Each row of a before or after table is a point. One or more steps were done to the points. Then noise was added and the rows were shuffled. The steps act on columns, c1 being the first. Name the steps. A step turns or swaps two columns, mirrors them in a line or flattens them onto one, adds a multiple of one to another, or multiplies or shifts one. Angles are multiples of 10 degrees, from the lower column toward the higher: turns from -170 to 170, lines from 10 to 170 but not 90. Use the fewest steps. Two steps may share a column if one is a turn and the other turns, adds or multiplies; they go together, in the order done. Otherwise the lowest column goes first.

Before:
0:  13  -1
1:   1   5
2:   7 -15
3:  22  -9
4: -14  49
5: -32  52
6:   0  35
7:  -8 -23
8:  -6  40
9:  32  -9
10:  -7 -20
11: -18  60
12:  31  38
After, 13 rows:
0:   2   5
1:  24  -6
2:   6  -8
3:  -1  26
4: -13  44
5:  -8  37
6: -25  35
7:  23  26
8:  -3  27
9:  -4 -13
10:   9  -4
11:  16  -6
12:  -8 -18
Steps: multiply c1 by 0.7; multiply c2 by 0.7

Before (12 x 4):
0:   8  11  -4 -48
1:  -3   4  50  -3
2:   8   5  31 -36
3:  15 -34  13   2
4:  14 -30  57 -48
5:  29 -28   6 -26
6:  10 -20 -17  -3
7:  -3  13   5 -55
8:  29 -37   5 -14
9:  38   7 -22  17
10: -16  19  33 -51
11:  43   0 -30  24
After, 12 rows:
0: -53   2   0 -20
1:  -5  14  11  46
2: -20 -15  -6   2
3: -21 -13 -42  13
4: -18  -9 -39  24
5:   7  27 -18  37
6:  -3 -10 -37  -5
7:  30   8 -56  45
8:  11   7   8  61
9: -43   8  -8 -15
10:  37  25   1  48
11:  30  25 -26   9
Steps: turn c1 and c3 by -140 degrees; turn c2 and c3 by 40 degrees; multiply c4 by -1

Before:
0:   8   3   2   6  -2  15  10  -7
1:  60  16 -15  21 -15  18  11  -2
2:  -2 -10 -14  -8 -16  10   7   3
3:  13   2  15  -8  -8   5  11  -2
4:  -8  10  -9  -2 -29  14  36   2
5: -14   2 -15   3  -8  -5  14  -9
6: -11 -31  -9  19 -24   8  17  -1
7: -13   8   7  -4 -27  -8   8  -8
8: -11 -60  -9  -3 -21 -18  17   4
9:  -1  -2 -11   3 -31  16   8   4
10: -13   8 -15  -9  16  21   6 -10
11:  -6 -17 -13  -3 -23   8  21 -59
After, 12 rows:
0:  15   2  11  12   2   6   1   6
1:  -9  -6 -13  21 -39   9  -4  53
2:  -5  -3 -13   8  12  12   4  11
3:  54   6 -29   4   4  25 -24  15
4: -13 -23  -8  18  14 -22  -2  17
5:  -2  -2 -12   6  17  19  -7  25
6: -10   6   9  11   9 -10   0  27
7: -10   2  -9  34  15  18 -11  23
8:  10   1  -2   8  -3  21 -11   6
9: -15 -13  -6  10  14   9 -22  21
10: -16   2 -12  12  -1  -7  -7  10
11: -16   1 -10  10 -17  29   6  -9
Steps: turn c1 and c3 by -10 degrees; multiply c2 by 0.4; turn c4 and c7 by -110 degrees; turn c5 and c8 by -120 degrees; multiply c6 by 1.3

Before, 10 rows:
0: -12  -7 -27   0  -7   6  13  17   1  14  -1
1:  18   0  10  24  -1  17  18 -43  -1   7   9
2:   0   2   8  -9  -9   1   6 -31 -32  23  10
3:  24  -9   9 -16   5  12   4  -2  14 -48  -3
4:   5  -6   7  13 -17   4   8   6   1  20  -9
5:  -9   3  -7   4  -7 -29   4 -42  12  17  60
6:  -9 -14  -3  -4  -1   9   0  -6  12  17 -15
7:  -5  34 -28  -3  -7   4   5  19   7  21 -13
8:  13  11 -10  -4   7 -15  22 -10   0   3 -10
9:  -5 -13  -1  -8  15   3   1  18   7  17  13
After (10 x 11):
0: -10  -8  11  26   7  10   3  -6  14 -56   0
1:  13  -5   9   0 -24   3   7  -9   2   6  -9
2:  -5 -15  -3  -8   2   8   2 -11  11  18   1
3:   0   9 -11  13   9 -16  20 -11   3 -30   5
4:  27   0   9  13  -3  15  13 -17   1 -22  43
5:  -3  32 -25  -7  -9   4   6   2  10  11 -19
6: -15   4  10   1 -10   3   5 -10 -33  18  28
7:  -5 -10   1  -3  20   3   2  16   6  16  -9
8:  -2  -7 -28 -11 -12   7  12   7   1  -6 -14
9:   0   3  -4 -10  -6 -26   3  15  13  10  55
Steps: mirror c1 and c4 in the line at 40 degrees; multiply c5 by 1.3; add -1.5 times c7 to c10; multiply c11 by 0.7; turn c8 and c11 by -60 degrees
